Each wall is flat, endless, passes through zero and stands at right angles to its row. A trip goes straight from one point to another. Which walls does it cross, in order?

Walls:
(1): [-32 -14]
(2): [-17   6]
(3): [9 4]
(4): [-26   0]
Trips:
[46 15] to [38 -9] -> none
[4 2] to [25  3] -> none
[10  4] to [31 11] -> none

Walls:
(1): [19 -2 19  2 -9  4 17 -7  6]
(2): [-11  23   7  23 -58  13  18 -22  34]
(3): [ 10   4  -8  22  60 -28  25   0   6]
(4): [-17  14  -1   3  -1   8  13 -31 -53]
(5): [-18 -26   1 -11  -9  -4 -13 -12   9]
Trips:
[-45  -5  28  -5  12   5  10  11  11] to [-13 -32 -22   4  -3 -31  12  -2  12] -> 2
[ -3  12 -15 -41 -25  -4  15  -5   0] to [ 28  14 -30 -32   0   6  24   2 -20] -> 5, 2, 3
[ -5  35   8   2 -13 -15   0   8  32] to [ -4  -6  29  -8 -11   9 -11  15  50] -> 5
[ 40  -4   1  -9 -21 -14 -11   3 -23] to [-17  -4 -31   3 -29  10  16 -16  22] -> 2, 5, 4, 1
[ -7  -5 -22   8   3  21  12 -15  -3] to [ -8   5  -5  -1  -9   8  -2 -19   3] -> 3
[-20  33 -26 -32   4  10   9  20  33] to [-9  7 -4 58 -8 25  1 15  1] -> 3, 4
[ -6 -29   7  -7   6 -14 -26  17  25] to [  1 -27  19  11  17   1   2  -4  13] -> 3, 1
[ 19  -7  32 -33  -3  33   0  10 -23] to [ 22 -19 -26 -37   4   9  25  18  -2] -> 4, 3
[-29  17 -31   6  16  19  -9 -21   4] to [ -3  30 -26 -25  -5  -9  32   1   3] -> 5
[ 27  41  -7 -16  33  46 -29  -6  21] to [ 50 -15  18 -17   0   5   9  20 -22] -> 1, 3

Walls:
(1): [ 11  14   1  22 -19   1  -7   9 -18  22  -6  -2  -6   9   6   2   2  10
  28  -9]
(2): [-17  -8  -2  -6 -12 -25   8  12  -1  43 -34 -18   9   9  17   4   3   2
  -5   0]
(3): [ -5   5  -7   3  14 -31  22  -5   6 -26   3 -15  -9 -25  24  13 -23  10
 -26  12]
(4): [ -2 -19  60 -15   0 -26   0 -19  12  27 -34   9  -1   7 -16   2 -21  19
 -17   0]
Trips:
[-11  16  31   9 -11 -14   1 -18   5  -6   7   7  -3   5 -12  -5  18   5
 -14  34] to [ 11  -2  10   1  38  18   1 -24 -10  -9 -22  17   1  -7  17  -2  -9  -3
  20  27] -> none
[  0 -12   2 -24 -11 -15 -36  10 -15  -3   4 -15  -6  -9  14  15  -5 -13
 -24  12] to [  7  17  -7   9  13  -9   5  23 -10   4   4  -2  11   1 -40  -8  10   9
 -17  11] -> 4, 2, 3
[-15  29  25  -8  13   8   6 -15  34  -8  31  22  26  -6 -13   5   8  12
 -14  -3] to [-11 -35 -35  30  11   1   5  13 -22 -30  30  11 -10  13  -5 -26  -2   9
  15  34] -> 4
[  8 -14  -6  -4  -7  24 -48  17   0   7 -22  29  -4  22   3 -21 -17   2
  18  -2] to [ 11 -11 -12  -5 -16  -4   4  -5   3 -31  -3  -2 -26  -3  -8   0 -23 -12
   2   1] -> 4, 1, 3
[  7  -9  59 -21  -4 -26  11  15 -15  -5  43 -14  -2   4 -21  -3   1   1
  19  -5] to [-20 -16 -20  11  19 -40  10 -14 -45   6 -10   6   9  22   4 -19 -15  19
 -17   3] -> 3, 2, 1
[ 12 -10 -10   1  -2 -20 -29  21 -37 -33 -15 -14 -15  11   5 -23 -15   1
  -6   1] to [ 11  11  -4 -20  14 -34  22 -14 -19  -1  -7  23  16  -4  16  -1  -3  15
   5   0] -> 2, 4, 1
[ -2 -11  12  -4  46  12  -2  -1  -7 -24  -2  -6  19  22   2  34  -7  -1
 -23   6] to [-20  -7   6 -17  12   9  -9   3  -5  -7  -5  47  -7   2 -26 -17  -4  11
   8 -27] -> 3

Walls:
(1): [ 43  29   8  -7 -12   4 -12 -34 -14   6 -22  10  13 -16  23  14  -9   3
  20   8  16 -19   0  25  14  -3   5   2   5  -8 -12  -7  26  10 -11 -10
   7 -31  -9   2 -14   0  -9  -3  23  12  23   9]
(2): [  5  25   0  -3  17  21   3   6 -17  25  12   6  -7  37   8 -19  20   7
   2  15  41  21   6 -16   3 -19  13  20 -11  15  -1  -2   3  21 -25 -19
 -10   2   2   4  -3  -2 -13   3  25  20   4  -6]
(3): [ -9 -20 -27  30 -10   9  -4  -5  -7   7 -22 -10  18  32   0  -8  -9 -15
   2 -12   9  21 -27  30 -18  14  -2 -23  12  -1   9 -30  -1 -13  23  13
 -11  -6 -18   1 -14  30  -3  -7  27 -18  -7  17]
(4): [ 19 -34 -18 -14   5 -19  -7  -5  10   4 -12   0 -14   8 -14  -9 -29  -9
  -5  -4  -3 -11  -2  -8 -19   9  -6  -4 -13   1  20 -13  22  23   3  12
 -11  21  16 -11 -24  20  -5  -4  -5  14 -17   0]
(5): [  6  25  15  18  -7   3 -24 -11 -22  23  13   4   6  12   6  18  14 -16
 -17 -12  24   3 -24  -8  34  17 -11 -16  -6   8 -13  60  24  -8 -42   7
 -18  18   8  -1   3  26  19  41   9  -4  15  12]
Trips:
[-25   7   5 -24   7  -8  -1  12   3  22  27 -11 -40  16  -6 -21 -18   3
  -3  -7   8  10  25   1  16 -10  -3   4 -10 -24 -20  -2   5  -8  18  -9
  29 -18  -8 -11 -12   2 -14  30   7 -17 -24  17] to [  5 -24 -41   5 -12 -13  -5  -7 -15  -8  12  15 -11 -29  -2   1  22   3
  26  28  -3   2 -29  -6 -22  -5  -2 -14  -4   5  15  48 -15  15  13 -12
 -27 -26   7  -3 -13   8  19 -38  20  17  15  -4] -> 4, 3, 1, 2
[-33  -8 -11  -2 -25 -15  13  11 -22  -6 -49  -5   2  14  15 -21 -49  -8
  -3   7   2   5  10 -13   8 -11  41  21   1 -29 -17  -7 -21 -19 -28   0
  -7   4 -23  17  -8   1 -12   4   8  -3  -7 -13] to [-37 -11   0 -17  -7 -22 -17  17  11  -2  13   4  -1 -11   5 -21  23 -32
 -16  21  30   9   0   2   8  20   5   1  10  -4  -2  19   6 -15   2   4
 -14  27   9  -4 -50   4   5   7 -16  15  14  18] -> 4, 5, 3
[  9  12  24 -19   4  -6  16 -15 -29 -14  -8   0 -11  13   3 -19  10 -24
   7 -50   9   5  11  -3  -6  17  -1  30 -15   1  -5  22 -11   6 -15 -18
   2 -10  12   5   7   4  12   8  12  13 -38 -14] to [-42  -6  -6 -21   6  16  18  24 -13 -21   7  -3   0   5  16 -14   5  -9
   4   9 -29  32   7   6   4 -20  16 -24   3  15  -9  -9  -5 -32 -21   7
 -14   9   7 -12  19   7 -31   8   3 -15   4 -11] -> 1, 5, 3
[ 11 -31  14 -17  21 -23  26 -28   6  -5  -5   0  22   6  -9   5 -25 -20
  35 -11  12 -10 -26 -12  -4   3  17   9  11 -40   3 -22 -29  38   6 -14
  -2  -2  -1  -8   8  38  18   4   3  -7   8  -5] to [ 19   8  -2 -20  14  -8   0 -45  -1 -20 -18   4  -6   2 -26  34  -4   2
  34  -9  22  26 -29  22  -9 -13   1  21   7  -7 -13  -9  25   3 -14  21
  20   1  -4   2 -20  -5   8  20  10   7  -4  -1] -> 5, 2

Walls:
(1): [ -3 -12  32 -31 -22  -9 -17  22  18 -46 -17  -4  19   5  13  13 -15  14
  18 -16 -10 -13 -33  -3 -13  -2   9  11  28  -6   5   4   9 -15   6  -9
   4  -6   0 -35 -17 -30  12 -29 -24  14  -9 -11]
(2): [ 10 -20  -8 -19  -5 -22   2  31  -1   0  22  40  22 -22  -1   4 -33  -5
 -14   1  -5 -12  31 -23  -5  32 -11  12 -50  -7   4 -17  -4 -11  -4  15
 -30   0   6  -8   8  -3 -11 -14  12   6 -23 -35]
(3): [-17  25  17  -5   4 -16   1 -12   0  -8  -4 -17   1  14 -26  25  20 -23
  33   3  -9  33  -4  -4   0  38   2 -12   8 -14  32  19  -2  29 -27  21
   3 -25  22   9  -4   0   4   1 -12  -7 -12  18]
(4): [-14 -31   7  31 -12  -4 -17 -14  14  21  19   1   3 -16  13 -30 -17   7
 -14 -14   0  19  -2 -22  18   4  16  22  18  16  12  -7  13  10  20  17
 -27   7  12  28  -5  10 -15 -13   8  22  -7  30]
(5): [ 30 -45  22  -6 -20  17   6  28  14 -19   7  -1  -5  10  -7   3 -28   2
  15  -7 -31 -17  27   1  17 -13  20  29  10  -9   5  -9  13  25   4  60
 -55   1  27  18   1  -3  35 -17 -20 -19  16 -25]
Trips:
[ 18  12   1 -20  23  11  -3 -12 -28 -17 -10  21  -7 -15  30  17   1 -14
   9   5  -3 -51   6 -27  -8 -18 -29  -6   1   5  17   3 -11   1  12  25
  -1   2 -30  10  13  43  -8  -6 -17 -12  12 -15] to [ 24 -23  14  14  25  12   0  11  -1  -8 -36 -14  24   5 -32  -4 -18  -8
  26 -10  11  -9 -17  -6  -8  15 -17 -12 -15   8  18  -4   6  -3   2  10
  10   1  -8   5  -1   2   1 -11  24  -6  21 -20] -> 1, 3
[  8  -3   1 -14   4  54 -17  10 -13   9  12  10   6 -24  10 -26  10 -28
 -29   5  -1  16 -16  30  32  -5 -22  10  17 -17  15  -5 -19 -14 -33 -11
 -18  31  13 -12  22 -33 -10  28 -18 -12   4  11] to [ 11  21 -19  14 -24 -16  11  -2 -12  -2   8  11   7 -31 -17 -28 -33  23
   1 -10  30  -6  -9 -13 -36  31  -5   4 -14  14  -2 -21  -2   4  20  40
  -2  13  29  10  40 -11  36  34   4  19 -15  19] -> 4, 2, 5
[ -4 -13   6 -10  21   4  26 -19   0  28 -17  12 -16 -13 -21   5   0  23
  -2  20 -31 -40  13 -11   6  -4  26   6  13  14  14  17 -34  16  14  -5
  31 -42  12   0  17 -18  26 -32  47 -17 -17 -12] to [  4  11  19   2  10   1   7  -4  17   7 -27 -17  11  11 -20 -13 -13   8
  28   1  19  17 -10  -8 -34  -7 -30   3 -36   7  -8  14  -6  21 -13   8
 -18  -9  -6  12 -48  21  -3   5   7  -8  20   0] -> 2, 5
[ 19 -10  -4  26 -29 -13  27  -1   2  23   3  13  54  15   0 -17  26  10
  17 -17 -25 -17  -4  11   8  -7  -9  35   0  13  10  13  -1  27 -12  17
 -17  -5  -1   0  -4 -12   8  19  14  14  11  43] to [ -9   7 -11 -26  -5   8 -33  -6 -10  -5   4 -11 -20 -20  15  14  14   7
 -12 -20   3  12  26 -16  -2  -7 -14  -8   7  31   8  17   5  22   2  11
 -24  10   8   3  22 -10 -29   4 -30 -16   8  20] -> none
[  9  15 -11  12 -16  -9  -8   4   4   3  24 -34  17  16 -19  12  30 -22
   6  11  16   7  -4 -29  20  20 -18  -2 -13 -31  12  -4  -4  45   3 -31
  12  -2   5   9  21   6  12 -17   8 -11  15  24] to [ 15 -39  -8 -15   6  12  20  14  12 -25   4 -18  27 -13  -3  -7 -13   0
  -9  13 -16 -17 -18 -27 -20 -23 -19   3 -35  20 -17  -8   5 -12  -2   5
   5   3   6  26  30  -4  -8 -32  -5 -14   1  25] -> 2, 4, 5, 3, 1
[  4  15   7 -15  16   9  11  14  19 -22 -15  -2 -28  20 -23  -6  10 -29
  10  -3  -2  -2   8 -17 -15 -12  40  10  20 -15 -14 -29  -4   9  13  15
   5 -12   4 -12   0 -29  11  19 -49  22   4 -13] to [  3  10  -5  26   5  15 -25  -2   0  23   7   0 -13   5 -40  -3 -22 -14
 -18   0  40   3   8  -4 -30   5  25   5   2  -5  22 -21   4   3  16  41
  -2  10   2 -15  -5  10 -15  -2  15  37  18   8] -> 4, 1, 2, 3

Walls:
(1): [  0  -9   1   3   7  15 -14  -2 -15  -9   7 -12  -4  17 -38  11  12  14
 -32   0  -1  23 -22  10  -9  -5  11   1  -1  -2   4 -10  -6  14  15   8
   2   9  10 -28  17   2  -7   5  -9  11   2 -12]
(2): [-23  -5   5 -11  11  15   0 -12   8  -4  23  34   5  -4  10  -8   4  34
  23  11   3  17  -4   1   2 -17  32  12   7   1   8  -5   2  10  -7 -19
 -21 -24   9 -15 -31  28 -14  16   8   7   6 -15]
(3): [  9   4 -21  -6   9  -5   1 -19  -6  12 -27   3  -6 -26   5   2  19   5
   0  -8  19  -6   3   1  21   9  10   6   4   3 -19   3 -20 -10 -23 -24
  25 -13 -33  14  -4 -33  10  21  12 -11   8  -7]
(4): [ 12 -16  -9  13 -16  -8  15 -19  -2  24   1   8  -6  -5 -10 -15 -24  12
   2  13  11   7  11   4   7  -1  -3  26   8   8  12   4   0 -15  -6  11
  23  10   2  -1  -6   8 -18  19   1  39 -13 -15]
(5): [ -2 -16  13  27   4  -1  13  18   2   4  -6  14 -12   1  -5  24 -13 -25
  -4  -4  -3 -30   6 -16 -12  -3 -21  -9   0  -7 -30  11  17   8   8 -12
  10  10  -1 -25  33  25   0  11   0  -4   4 -25]
(6): [ -1 -28  30  12   4  35 -12   1   0  16  -8  -1   5  -6 -18 -40  10   0
   9  19 -15  -8 -12  -1   6  -7 -17   8  -2   1  10  18  -3  -5  -9 -11
  10   5   5  -4 -30   2  36 -12 -17  -5  13   7]
Trips:
[ -5 -10   5   1  -9  23  -7  -7 -15  -6 -13   1  -6  -8 -21  -8 -23   7
 -12 -17  -4   1 -15  13  -3   1 -28  -4  -3  16   9  27   6  -5 -24  26
  -4 -10 -10   6 -22 -11 -12  -8  22  16  23 -15] to [  6  20  -2  -5   2 -20 -15   9  10   5 -15 -20 -44   2 -36 -22 -20  -9
 -31   3  20  -1 -15  -6   5   7 -18 -10   8  24  17   5  18  22  -9  -5
 -14  -1   5  -1 -10  11 -17  12 -11  22   0 -21] -> 3, 5, 6
[ -9 -12 -12   3   1  -7  -8 -12  -8  -7   3   8  -9 -11  -7  -4   9  29
 -11 -11  -2   3  13 -26 -11  -5  26   6  -1 -18  -1 -11  14 -14 -32   6
  -2  16  12   6  -2  -2  -5 -12  20  20  12 -10] to [-13   0  -2  -2  -5  -8   0 -21  -8  13 -23 -12   7  -4  -7  -6   5  18
  -4  34  -1 -29  -6  -8  -4   4  10   8  -2 -12   9  -9  -5 -25  -7 -20
   9   3   1   5  12  17   2  12  -8  -6  -8   8] -> 6, 1
[ 11  -9   7 -16   0 -37   3   7  12  -6   4   1 -16 -10   9  14   6 -13
   2  14  -3   3  -7 -17 -15  -1   9  -1   4   1   1  17  16  17  18   1
  -2  12  -9  13  14  17  36   5 -15 -11  -1 -16] to [ -6   6  17 -10   8   1  15 -21  10 -14   9  -6  24  -7  11 -20  13   7
   0  -6  14   7  -8  13  15   4  11  28  14  14 -10   7 -15   5   9   4
 -14 -18  -2  18  14   8 -14   0  -7 -11  10 -13] -> 2, 3, 5
[  6   8   4 -19   5  -3  17  -3  -7 -27  -6  16 -21 -10  -9  -4  19 -24
   4  18   6  13  12 -24  18 -31  -9   1  -8  22   1  -9 -13  -2  -1   9
  12  21 -10   1   7   8  12  31  15   7  -4  12] to [  0   2  -3   9   6  11 -24  -1  12   0  17 -10  21  18 -28  34   5  -8
   8  -3  -9  -4 -19  -4  -6 -19   0  -9  -1  -2 -37  -2  14  11 -28 -17
   4 -19   9 -12  16 -13  -6   7  -6   1  19 -10] -> 1, 4, 2

Walls:
(1): [ -9  32  -6 -10 -13 -25  40 -24 -14  21 -10  -8  13  -3  -3  -3  18  -3
  14 -10   1  -1  10  25 -18 -28  26  -4  -1 -19 -31  29  -6 -26  -1  10
 -17 -31  22  -1   0   3  25 -11   7 -54  15  26]
(2): [-13  14  16  13  18  33 -54  36  35  22 -14  -6 -23   1 -23   2   8   0
 -20  -2   3  23 -13 -14 -27 -26  15  -2   3 -21  -1 -11  -8   2  13  11
  20 -13 -14 -19 -11  27 -10  20 -17 -27  10   0]
(3): [  6   2  -1 -18   0   6  17  -6  -4  -8  13   1 -35  -2   2 -10 -20  27
  -1  -7   1   2  10  26  21   3 -19   5   3  -9  -5 -15   6 -20 -18 -14
  39   0 -16   4 -11  -3  27  40  15  26  21  18]
(4): [  1  26   6  -9  -6 -35  18  12  16 -29  20 -25  16  10  16 -11 -13  -1
  -9   5   4  31 -32  17 -19 -12 -15  24 -31   0   1  18  -6  -9  13  54
  11 -20 -22  -5 -14  25 -15  14  -4  19  -5  17]
(5): [ 25  -9   0  -6  11  16  -8 -20  11  13  14   6   5   6 -14  -1  -5   3
  -6  -2  26  16  10   4  17  10   9  15  20  32  14 -10  -7  10  17  -1
  17  21  -7  16   2  -8  15   2 -32 -11  24  25]
(6): [ 35  25  12  20 -39 -22  -9  13   5  20  12  -8  -1 -15 -10  39 -11 -24
  20  12  16 -19  28 -26 -16  21  24   0  -8  17 -11   8 -29 -13 -12  -6
 -34   8  23 -36  10 -13  16  22 -13  16  42  14]
(7): [-16  13   0  13 -23  26  -3 -17 -12 -29 -18  -1 -13  14   4 -32   5   3
 -19  14  -5  28 -10 -27  36  -2  31 -28   4  18 -10  24 -19  20   1  -7
 -14   6   1  -3  11 -35  -7 -17  28 -18 -16  -4]
(8): [  0 -16   8 -14  -5 -10  30 -10  14  48  16  -4 -22   6   0   2  -7  27
  17 -13   9  43  -9 -13  51  24  14  15 -25 -19   4   7  -4 -11  32   3
  14   8  16   0 -29   3  22   3 -16   4  60  -1]
(9): [ -1  24   1  -9 -24 -25 -30  -8  20  -2 -16  -4 -30 -14  -2   9  -5   9
   0 -20  -1  -4 -25  24  -8 -27 -19  18  -9  10  -2 -23  20  15   5 -13
  19  -5 -15  24  -9  -5   5 -12 -28  14  -1 -15]
(10): [-32  45  -1   0  11 -23  12  30   6 -10  43   3   4 -12   3  19  -9   9
  -2  -4  18   0 -19  48  30 -11  -4  -4  10 -18   6  11  35  10  -1  -2
 -30  10  17  -1  -2  -5   1  24 -19   1  19   4]
(11): [  0  -3   3   6 -11   4  -7 -21  -2 -15  15   6  -4   4   6   5   6   4
  -9  17  -9 -18 -26  -7 -14 -24   7   6 -32 -19   1  16 -46 -13  -9  -9
  13  13  15 -11 -24  -3 -15  12 -18 -11  31  24]
Trips:
[ 20 -29  -8   5  27  12 -18 -20  -2 -39 -22  -2   3   3  -2 -13  15 -21
  32 -17  14  17  24 -18 -18  -5 -24  21  -1  25  38  15 -14 -20  10  15
 -22  16  20   5  -7  14   0 -19 -19  15 -21 -11] to [  0 -38  17  -8 -12  -3  15  30  -7   0  13 -14 -13   0  42 -41 -20 -17
 -33  14  -7   5  11 -25 -31   7  29 -20   7 -17   3   8  -1  -3  14  -7
   9  -5  -9  16   6   8   5 -12  -6  22  -6 -23] -> 7, 5, 2
[  9   8  -3  -9 -33   7   3 -19 -43  -9 -25   4  27  33 -16   0   4   2
  -8  13  24   6  -2  -8 -26 -10   2  -4  20 -15  -3   2  -1  29   5   3
 -16  19  11 -12  -4  -9 -13 -14 -29  11  -9  10] to [ 20   0   8 -13 -45  11 -19  -3  10  -4  22  -1  -2 -31   9  -4  -5   3
  37  -9  -5 -42   9  24  -5 -25   8  11   5  -6   0  11  11  13  23 -32
   6  34   0   1 -22  11 -13   4   7 -32  14  18] -> 9, 10, 7, 3

Walls:
(1): [-10  -8 -11 -14  18  -6   6   2  12  15  -3  41   2  -6   3  36  22 -33
   3 -12  -2  28  -3   0  11 -26  -9   4 -28  -7  -1   1  33  17   8  -3
  -9   5  13 -42   7  12  -5  -4  11  15  -9 -12]
(2): [ 21  -9   8  10 -19 -25  -7  17   0   4  20  -5  -8   4  17   3   6  20
   4  14  21   7   5  10   6  13  12 -46   4  14  12 -35  -6 -22  17  -9
 -39 -18   0  15  20  19   1  11 -21  10  -8  16]
(3): [-15 -31 -29   9 -19   5 -18 -18  13 -22 -10  -5 -49  -6   7  14 -21 -38
  -4 -34  53  12  21 -15 -33   6  -6  40  22  -6  23  44  39 -30  20 -25
  -3  -4  26  14 -16 -32  -7   1   7  11   0 -22]
(4): [ 22 -30 -49   3   8 -29 -25   1  30   6 -17 -17 -28 -30  -2  11   5  17
  23  29  44  -4 -24 -10   8 -12   5 -17 -13  14  -4  23   5   7  11 -24
 -14 -10 -25   8 -18 -25   7 -11   4 -18  -5 -10]
(5): [ 17  12  35 -28   6  38 -11  -1  -4 -15   5  -6   8  14  26 -26   4  -9
  -1  16  -2   5 -15  -7  13  25 -27   9   6 -31  31  -2   8   5   3 -10
 -18  -9 -23   2  34  -9  31  21   1  12  27  -2]
(6): [  0 -18   8  18  23  38   1 -22 -22 -18   2  20  24 -25   6   8 -34  12
 -27   9  15 -19   0  28  -1  10 -27 -10 -28   5  -4 -24 -18  16  -8 -10
  -7 -10 -10   5   5 -10   9  -6   1   1  -4  -3]
(7): [ 10  13  12  18   7  20 -15   0 -21   1  -5   9  14 -15   7  24 -17 -15
 -13   8  15  -8 -18 -10  11  -8 -36  -9  12 -27 -13 -18  -9  -4 -39   6
   6   1 -50   1   8 -16  26   1  15   1  -5   5]
(8): [-25 -31 -12  12   3  21  -5  23  20  17  17 -10  28  -5 -37  37   0 -16
 -13  -3 -27  20  10  11  -2  15 -12 -23   6  -3  13 -35 -36 -45  -3  23
  -7  21 -20   9   9 -26   9  11  -1  16  10   7]
Trips:
[-12  16  10   3 -26 -41   4 -20 -19   9 -13  10  32  -4 -15   5 -10  12
 -22 -20 -19 -11  -2   6  16 -21  -7  13  10 -24  -5  18 -13  -1  41  14
  -8  28   8  12   1 -14  14 -28   1 -23 -21  21] to [-10  -1   4   7 -20  16  -1  29  18  -5  -5  27  -5 -28 -11  -1  -3 -21
 -23  26  -2  -2  -9  39   9  12  -6  21  -5 -23 -22   1  -9  26   4  15
 -19  -4   6  16  44  -3   6  -3 -22   1  12  11] -> 8, 6, 1, 5, 2
[ -1  -4 -46 -14  11 -16 -34  -6  -5   8  29   9  19  22  -8 -28 -14 -29
  26  14 -17 -10   5  -6  10 -17 -32  24 -28   2   9  18  12 -21  -4   5
  17   8  13  39 -26   6  39 -30  35 -10 -16  10] to [ -7   2 -25  24   2 -33 -26   0  26   9   8  10 -28 -14  -9  14 -22  29
 -31   8  28 -14  -2  11  -1 -13 -10   2 -19 -17  36 -19  -7  46 -19 -16
 -13  14 -31  -4  -9 -22  13  -2 -19   5  -2   6] -> 6, 8, 2
[ -2  35 -13  -7 -41  11 -21  22  27   2 -29 -38 -20 -14  28 -10 -11  34
  -6  -7 -18 -14  13  -1   7 -26  11 -22 -19   0 -35  -6  13  11 -13  28
  18  -5 -12 -34 -22   2  37  -8  -4 -13  20 -13] to [-15  -9   3  29  15  36   8  -8 -18 -37 -36  -2  10  26  20  21   9   5
 -11   1 -15  11  14   8 -28 -10 -19  14  -1  -7 -18   7  -3  12 -13 -21
   4 -23 -12  18  20  -5 -23   2 -33   6 -19  20] -> 6, 4, 5, 3
[-17 -12   5  -3 -11  28  29   9   5  -2   4 -20   6  11   9 -15  30  -9
  -1 -16   1   7  10 -18  20 -33  -4   9 -21  32  34  10  -6  -9 -13  27
  20 -18  13  16   9 -20  27 -35  18 -21  23 -52] to [ 16   7  24 -28  -1  18 -16  -6 -27  -8  32  14   5  -6  -3  21   5 -19
   5 -13  35   9  18  -6 -21 -11  -6  16   4 -18  -9   8 -21   7 -14  16
  11  -8 -32   2   9  -4  21   2  16  -8   5 -14] -> 7, 6
